Every row gives one point. Each copy is the shape, with its points in the same order, turned, moved and blurred by noise. Is it also mirrored, or only turned?
(in the rows, 128 means zero)

Shape (8 x 3):
[[138  87 180]
 [100 116 107]
 [174 161 158]
 [111 180 122]
 [135 160  55]
 [161 139 190]
 [185  78 139]
 [111 146 100]]
Copy 1 (8 x 3):
[[ 90 114  78]
 [125 133 155]
 [168 145  63]
 [190 118 133]
 [174 186 169]
 [141 119  50]
 [ 93 182  76]
 [156 136 154]]
Copy 1 is: only turned
Copy 2 (8 x 3):
[[199 108 132]
 [111  93 124]
 [154 180 149]
 [ 91 132 165]
 [ 59 155 107]
 [189 149 163]
 [187 145  82]
 [ 97 122 132]]
Copy 2 is: only turned
Copy 3 (8 x 3):
[[200 100 117]
 [112  89 124]
 [166 171 133]
 [ 96 158 101]
 [ 72 136 169]
 [198 159 106]
 [186 108 176]
 [ 95 124 120]]
Copy 3 is: mirrored

Shape (8 x 4):
[[166  97 114 188]
 [157 150 153 118]
 [150 103 107 119]
 [166 140 183 130]
 [ 96 136  98 112]
 [  7 111 127 119]
 [144  69 147 128]
 [135  85 136 128]]
Copy 1 (8 x 4):
[[116 106 128  83]
 [122 192  90 119]
 [128 156 145 121]
 [ 84 189  85 123]
 [180 148 113 148]
 [197  98  79 226]
 [ 93 130 147 146]
 [108 131 129 145]]
Copy 1 is: mirrored
Copy 2 (8 x 4):
[[186 164 159 148]
 [113 104 166 144]
 [147 133 115 161]
 [109 126 186 148]
 [141  98 100 107]
 [114 128  76  23]
 [128 177 125 148]
 [126 158 125 137]]
Copy 2 is: only turned
Copy 3 (8 x 4):
[[ 69 131 140 132]
 [155 145 134  99]
 [115 107 102 115]
 [153 176 136 122]
 [162  69 130 120]
 [203  33 148 197]
 [117 132  87 162]
 [126 125  95 148]]
Copy 3 is: only turned

Shape (9 x 4):
[[132 105 200 143]
 [191 204 152 115]
 [136 106  71 133]
 [140 134  80 207]
 [115  82 120 150]
 [124  88 161 120]
 [134  86 137 122]
 [195 124  76 163]
 [121 132  85 126]]
Copy 1 (9 x 4):
[[190 130  98 106]
 [134 180 188  62]
 [ 96  85 158 151]
 [113  40 168  91]
 [138  79 113 144]
 [163 123 103 143]
 [148 113 121 152]
 [127  79 211 125]
 [ 88 103 142 131]]
Copy 1 is: only turned
Copy 2 (9 x 4):
[[ 72 143 108 167]
 [134  35 125 171]
 [175 144 161 104]
 [183 151 194 176]
 [135 180 143 126]
 [ 98 154 113 126]
 [114 151 133 112]
 [160 106 211 131]
 [179 136 133 121]]
Copy 2 is: mirrored
Copy 3 (9 x 4):
[[143 184  70 157]
 [150  95  44  71]
 [138  88 147 159]
 [102  62  91 194]
 [129 137 133 187]
 [153 173 115 158]
 [154 143 128 159]
 [164  52 100 167]
 [116  95 136 141]]
Copy 3 is: only turned
Copy 4 (9 x 4):
[[148 139 114  70]
 [ 66  55  72  95]
 [ 85 125 168 169]
 [ 35 174 137 144]
 [122 158 161 136]
 [151 129 144 106]
 [135 128 161 121]
 [ 33 113 167 129]
 [ 94 118 135 171]]
Copy 4 is: mirrored

Shape (10 x 6):
[[178  93 104 115 151 106]
 [177 119 115  98 165 205]
 [104 114 104 160 124 175]
 [ 60 109 163 110 149  95]
 [149 102  89  87 169  83]
 [ 72 107 148 119  61 164]
 [100  72 161  90 104 151]
 [155 138 119 209 112  91]
 [ 93 131 141 115  64 141]
 [163  72 130 145  62 106]]
Copy 1 (10 x 6):
[[ 69 109 172 124 112 102]
 [119  67 225 158  85 145]
 [182 104 163 110  98 128]
 [153 155 147 148 197 114]
 [ 72  96 159 143 148  73]
 [186 106 155  84 167 182]
 [145 121 202 101 180 157]
 [113 154  94 106  71 130]
 [160  98 130 101 161 179]
 [ 90 131 148  49 127 156]]
Copy 1 is: mirrored
Copy 2 (10 x 6):
[[123  79 125  77 116  95]
 [108 135 100 125 145  53]
 [122 120 115 162 164 143]
 [202 131 166  89 156 161]
 [175  74 109  76 106 103]
 [152 140 197 192 155 145]
 [158 120 193 145 158 106]
 [ 64 103 135  93 117 197]
 [150 138 180 176 125 154]
 [ 97  66 212 122 114 134]]
Copy 2 is: only turned

Shape (12 x 6):
[[147 174 120 163 110 155]
 [125 140 140 115 112 162]
 [102 125  81 106 183 213]
 [156 114 123 127 115 121]
 [150 154 109 219 160  77]
 [174  64 185 126 123  95]
 [ 89 130 120 183  94 131]
 [216 185  88 186  83 121]
 [ 79 115 103 127 135  23]
 [147 109 176 127 128 125]
 [133 106 138 151 147 140]
 [111 127 141 205 118 148]]
Copy 1 (12 x 6):
[[148 179 143 104 103 115]
 [147 153 117 149 128 105]
 [196 132  54 125 142 170]
 [144 118 160 150 109 124]
 [121 153 216  73 124 183]
 [136 116 206 214 139 128]
 [146 137 162  86 164  94]
 [149 175 197  89  30 112]
 [ 58  57 168 104 158 146]
 [132 147 166 184 142 126]
 [160 137 158 145 149 148]
 [166 167 178  98 167 121]]
Copy 1 is: only turned
Copy 2 (12 x 6):
[[188 128 118 117 127 159]
 [143 115 103  99 149 127]
 [ 99 144  52  53 130 190]
 [131 144 151 116 157 139]
 [161 161 186 148  62 186]
 [ 84  99 199 141 168 125]
 [174 128 157  68  97 127]
 [231 166 159 161 159 186]
 [ 98 207 180 114  76  78]
 [111  98 150 132 143 126]
 [114 118 145 102 122 159]
 [167  99 161  81  91 160]]
Copy 2 is: mirrored
Copy 3 (12 x 6):
[[102 174 108 108  98 113]
 [145 139  82 113 122 123]
 [169  97  85  44  55 132]
 [136 122 125 153 108 124]
 [104 182 214 117  89 145]
 [193 132 142 206 126 139]
 [ 99 159 119 112 122 188]
 [ 48 174 137 162  70  79]
 [117  85 204 118 179 171]
 [177 146 120 153 130 129]
 [164 145 129 125  96 153]
 [127 190 121 116  97 182]]
Copy 3 is: mirrored

Shape (11 x 8):
[[ 93 123  89 149 109 168 152 153]
 [112 118 196 144 126 118 111 127]
 [103 137  93 151  89 112  98 155]
 [116 130 120   7 137 103 112 116]
 [100 121  89 144  84 139 151 153]
 [101 118 195 154 134 134 103  38]
 [103 117 103  82 137 148  95 150]
 [173 130 101 134 137 159 115 152]
 [111 122  96 138  65 160 137 140]
 [105 120  85 146 151 117 176 151]
 [110 182 187 152 145 122 109 115]]
Copy 1 (11 x 8):
[[105 107 122  99  69  80 134 123]
 [ 86 136 140 105 168 142 143  95]
 [141 114  85 101 101 125 103 131]
 [167  49 169 145 185  97 157 175]
 [113 110 101 102  72 102 138 143]
 [ 49 139 119 166 195 112 120  78]
 [157  74 154 109 128  93 124 116]
 [157 145 169 135  86 119 119 122]
 [ 99  95 113 129  66 120 129 141]
 [130 150 121  96  97  57 167 139]
 [ 81 155 150 100 182 116  92 124]]
Copy 1 is: only turned
Copy 2 (11 x 8):
[[110 123 141  69  99 170 170 124]
 [152 146  92 153 124  90 154 103]
 [151 175 155 103 128 169 138 125]
 [181  42 147 138 164 157  97  92]
 [119 139 156  71 121 167 165 142]
 [161 135  20 138  95 103 117 119]
 [154 100 150 140 113 185 140  93]
 [139 122 180 106  73 126 119  96]
 [162 132 143  61 109 156 164 145]
 [ 66 127 149  95 135 148 133 114]
 [156 164  84 127 128 104 130  52]]
Copy 2 is: mirrored
Copy 3 (11 x 8):
[[174 106 141 151 143 164 126  97]
 [106 172  94 140 157 131 160 150]
 [143 155 152 169 112 129 148  79]
 [ 70  90 176 170  72 123 138 196]
 [173 125 161 146 126 160 150  99]
 [126 186  37 168 116 157 142 187]
 [ 95 105 159 175 122 141 106 128]
 [142 136 148 118 127 108  78 117]
 [186 143 167 164 130 158 133 116]
 [146  88 125 106 108 156 144  89]
 [124 146  65 159 144  84 161 146]]
Copy 3 is: only turned

Shape (11 x 8):
[[158  98 122 132  98  73  73 152]
 [182 165 142 110 105  77  81 126]
 [196 111 119 146 170 132 113 122]
 [173 124 126 148  78 155 130 172]
 [100 102 139 150  75 143 162 149]
 [120 184  87 147  75 159 161  87]
 [192 102 127 141  70 172 149 103]
 [166 104  93  77 176 182 143  86]
 [ 91 129 156 154 153  89 108  91]
 [ 94 117 189 134 114 176  71  68]
 [124 113 169 168  66  80 153 177]]
Copy 1 (11 x 8):
[[156 147 100 128  96 166 154 198]
 [135  97  95 159  67 202 149 165]
 [138  89  95  94 101 131 125 118]
 [162 103 172 116 141 180 156 143]
 [150 150 196 160 148 140 124 147]
 [ 77  66 180 192 158 149 139 140]
 [164  63 157 129 165 163  98 150]
 [ 97 101  80 121 168 146  80  79]
 [127 142 115 197  72  95 128 136]
 [191 114  98 233 143 113 127 109]
 [169 156 208 149  80 160 138 178]]
Copy 1 is: only turned
Copy 2 (11 x 8):
[[132 157  73 145 140 167  79 197]
 [158 188 110 124 100 134  71 177]
 [142 122 170 123 109 187  94 196]
 [149 141  99  99 127 170 162 198]
 [ 96 128  99 139 134 153 199 159]
 [ 91 161 129  51  97 159 161 105]
 [111 115 105  87  57 181 162 201]
 [141  50 171  96  75 167 102 141]
 [ 93 172 159 184 115 161 106 124]
 [140 146 118 187  41 202 150 101]
 [ 98 180  93 163 149 129 175 209]]
Copy 2 is: mirrored
Copy 3 (11 x 8):
[[ 83 143 179  96 124 153 166  88]
 [ 64 116 152  52 131 145 128 126]
 [107 182 101 109 133 115 143 132]
 [ 79 120 148 137 121  71 127  86]
 [139  89 164 169 108 108 115  79]
 [136  92 182 138 150  77  64 165]
 [106 128 149 141  74  56 127 138]
 [167 135  88 122 146  82 176 185]
 [169 136 143  95 129 185  96 109]
 [209 120 149  54  86 101 109  93]
 [ 81  93 164 158  96 155 102  52]]
Copy 3 is: mirrored

Shape (12 x 9):
[[ 97 101 151 118 136 117 114 168 109]
 [114  78 115  92 111 155 127 104 145]
 [181 175 129 136  80 118 155  68 156]
 [141 131 117 151 142 104  91  10 143]
 [ 86  65 166 152 130 137 129 179 149]
 [ 98 112 115  92 131  88  93 142 156]
 [181 186  81 132 196 135 147  70 116]
 [ 61 111 167 109 161 128 156 133 157]
 [110 115 122  92 145 121 124 125 175]
 [140 225  96 167 147 180 100  77 131]
 [119 197  49 195 147 135 177  62 124]
 [121  97 116 133 171 124 142 159 194]]
Copy 1 (12 x 9):
[[171 100 145 168 138 152 125 126 116]
 [141 150 109 183 127 124 126 185 131]
 [ 83 160  96  97 160  97 201 148  96]
 [ 40 179 164 147 143 126 177 137 143]
 [180  76 164 178 130 104 109 155 120]
 [149 117 143 208 105 149 184 127 118]
 [ 77 187  99  77  94 139 155  78 138]
 [143  71 143 143  85 146 136 174 138]
 [132 112 115 174  93 131 169 149 130]
 [116 178 128  72 139 103 194  99 209]
 [124 214 156  43  81  94 178 123 135]
 [143  95 120 177  72  89 136 120 115]]
Copy 1 is: only turned
Copy 2 (12 x 9):
[[100 145 154  80  96 117 156 118 111]
 [130 176 115 164  92  98 157 150  83]
 [109 162  98 180 216  78  84 106  92]
 [109 175  65 209 123  90 128  63 140]
 [125 153 111  79  88 158 158 112  65]
 [100 159 118  95  94  62 145 124 125]
 [149  98 100 197 163 124  67 122 179]
 [154 165 151  98  70 123 104  92  86]
 [142 151 110 116  93  80 113 131 105]
 [194  99 114 190 193  93 142  63 147]
 [201 180 107 191 203 145  97  91 187]
 [154 141  72  83  89 117 114 147 109]]
Copy 2 is: only turned
Copy 3 (12 x 9):
[[139 129 142 138 160 144 109  87 164]
 [172 189  89 127 122 108 111 118 162]
 [132 133  89  80  64  82 171 143  85]
 [148 187  65 100 141 116 143 124  27]
 [144 118 113 190 152 125 118  75 181]
 [189 150 158 126 144 118  97  90 123]
 [ 95 209 133  98  66 170 158 139  63]
 [159 170 138 154 156 127 173  60 162]
 [171 178 139 133 114 106 126  91 133]
 [ 65 193 145 125 116  95 162 181  61]
 [130 177 124 143  94 159 217 204  62]
 [166 164 141 193  89 133 129  74 128]]
Copy 3 is: only turned
Copy 4 (12 x 9):
[[125 129 156 140 129 153 137 107 173]
 [128 130 118 147  77 184 139 108 110]
 [ 93 163  57  78 138 114 148 132  53]
 [118 167  14 156  97 120  89 128 108]
 [154 140 185 126 121 171 108 119 149]
 [ 91 113 106 111 108 187 110 110 163]
 [140 147   9 121 125 108 184 179 148]
 [111 175 148 143 128 194 112 168 152]
 [121 145 103 127 122 213 128 132 135]
 [126  99  37 155 190  98 143 184 101]
 [131 139  52 112 109  70 126 243 106]
 [177 146 109  84 130 197 115 150 153]]
Copy 4 is: only turned

Shape (14 x 9):
[[147  99 114 125 113  85 100 235 137]
 [113  81  61 167 129  82 209 151 151]
 [104 159 172  67 158 114 110  93  97]
 [163 119 137 115 120 126  61 173 175]
 [ 99 159 151  92 108 134 105 165 132]
 [130 167 137  70 150 110 107 114 107]
 [103 207  91 101 128  61 127 155 123]
 [102 128 125 158 203 169 170 152  85]
 [115 120 109 107 140  98  57 100 107]
 [108 106  53 115 164 143 191 172 108]
 [104  50  92 130 147 103 132 188 163]
 [ 83 131 132 115 151 196 142 103  92]
 [181  80 124 108  93 111  87 195 172]
 [117  66  83 165 148 111 157 150  52]]
Copy 1 (14 x 9):
[[145  65 110  72 188 159  87 154  88]
 [150  73  88 186 138 113 137 153 140]
 [171 222 180  84 107 155 131 145 101]
 [110 126 126  26 166 164  95 149 138]
 [162 134 170  71  99 163  88 169 107]
 [143 201 151  92 106 181 123 145  96]
 [172 145  92 107  78 193 103 138  85]
 [145 153 176 147 121  63  91 106  93]
 [ 94 164 132  71 104 149 160 149  89]
 [119 114 139 192 133 119  85 148 106]
 [119  85 109 123 175 101 106 195 119]
 [118 163 222 128  83 100 104 141 123]
 [106  94 121  53 203 183 108 158 138]
 [116  96 143 173 143 111 162 123  62]]
Copy 1 is: only turned
Copy 2 (14 x 9):
[[ 46 121 112  44 127 115 139 151 107]
 [ 79  43 163 125  75 130  67 172 133]
 [205 157 104 133 133  82 156 167 128]
 [ 72 130  87  94 126  94 194 114 144]
 [134 128  92 105 178 105 142 141 135]
 [170 166  87 133 120  89 136 148 124]
 [115 142  51 134 137 101  81 196 114]
 [195  49 112 100  98 147 121 120  80]
 [120 156 119 164 114  90 176 155  85]
 [131  69 142 107  97 115  51 110  87]
 [ 67  59 158  86 107  79 134 141 102]
 [201  92 137 150 148 129 137 100 104]
 [ 39 138 128  70 114 103 170 114 153]
 [125  91 184 109  80 164 109 154  55]]
Copy 2 is: mirrored
